Each wall is flat, endless, passes through zero and stands at right angles to its row. A trip goes straight from one point to another. List the walls that it crosses, first one first.

Walls:
(1): [  6 -30  23]
(2): [ 0 22 15]
(3): [22 20 31]
(4): [-11  23  -5]
(5): [-23   4 -15]
Trips:
[18  5 36] to [-7 26 -9] => 4, 1, 5
[-43 -10  28] to [49 31  1] => 3, 5, 1
[-53 -13  12] to [ 33 -15   2] => 4, 5, 3

Walls:
(1): [ 31  -1 -12  12  -3  14   1  -8]
(2): [ 11  -1  -3 -20 -49 -12   9   8]
(3): [-14  34 -32  16  25  -9  -5 -18]
(4): [-25  38 -11  -3 -34 -27  19  17]
(5): [ -8  21  22 -20  -4  -8 -26   0]
(6): [ 23  24 -12 -25 -13  12  -5 -20]
(7): [  2  -6   5 -19 -17  10  24  37]
(8): [  0  10  -1 -37   3  25  11  24]
Trips:
[-18 -38 -28  14 -25  -8 -14 -31] to [ 15  -3  43   2  49 -12 -23  28] => 3, 2, 1, 5, 8
[  4   0  20  -3 -16  22  -4 -38] to [  0   0   0  -8 -15 -21 -25  -5] => 1, 4
[ 13 -18 -22 -16  -7  14 -12   6] to [  7  18  -5 -11 -15  60   4 -12] => none

Walls:
(1): [  5  44   5 -10 -29  25  27   9  23  23  -8  -8  15  36]
(2): [-30  28  35   3 -18 -11 -14  22   3   5   3 -32   1  14]
(3): [  0  -7  60  -9 -33 -22  -3  24  -5   0  25   2 -14  13]
(4): [-14 -24  24  20  -5 -27 -10 -11  29  -2   4   3  15 -10]
(5): [ 16   6  38 -26  24  -1 -23 -14  29  -5  17  -7  23  -5]
(6): [-16 -10   5  -6  10   2   0  22  24   3  11 -19  23   7]
(7): [ -9 -12   4   6  -8  21  -4  30 -31  -5  -6  29  -6 -16]
(8): [ -4   4  17  26 -11  -3  10  -6   3   5  31  -1  22  -8]
(9): [-24 -18  -3  19  19 -10   4  23   8   7  18   4   3  14]
(10): [  3  29 -23  -9  -8  22 -21   5  28  24 -35   1  26 -52]
Trips:
[-14  -8   1  -6 -19 -15 -30 -20  -1  15  -6   2  18 -16] to [ 14 -10  -4  -4   2  32 -16   6 -25   3   7  -2  11  -2] => 7, 3, 2, 4, 8
[-44 -40  24  -7  -7  13  26  52  10  29 -17  28 -35   3] to [-27 -36 -26  13  28  -3  -4 -12  17   3   3 -17 -16  26] => 1, 2, 3, 7
[  8  12 -12  39   8  -4 -12   4 -29  -6  -8  24 -31 -24] to [  7   9  14  18  13 -19  -8  -3  -7  27   1  -2 -40  18] => 10, 9, 3, 2, 7
[  0   6 -33  11 -28  -8 -14  15  21 -20 -14  -1  28  16] to [-20  10  45 -19   0 -37  16   5  -7  49   5 -52 -15   4] => 8, 3, 5, 10
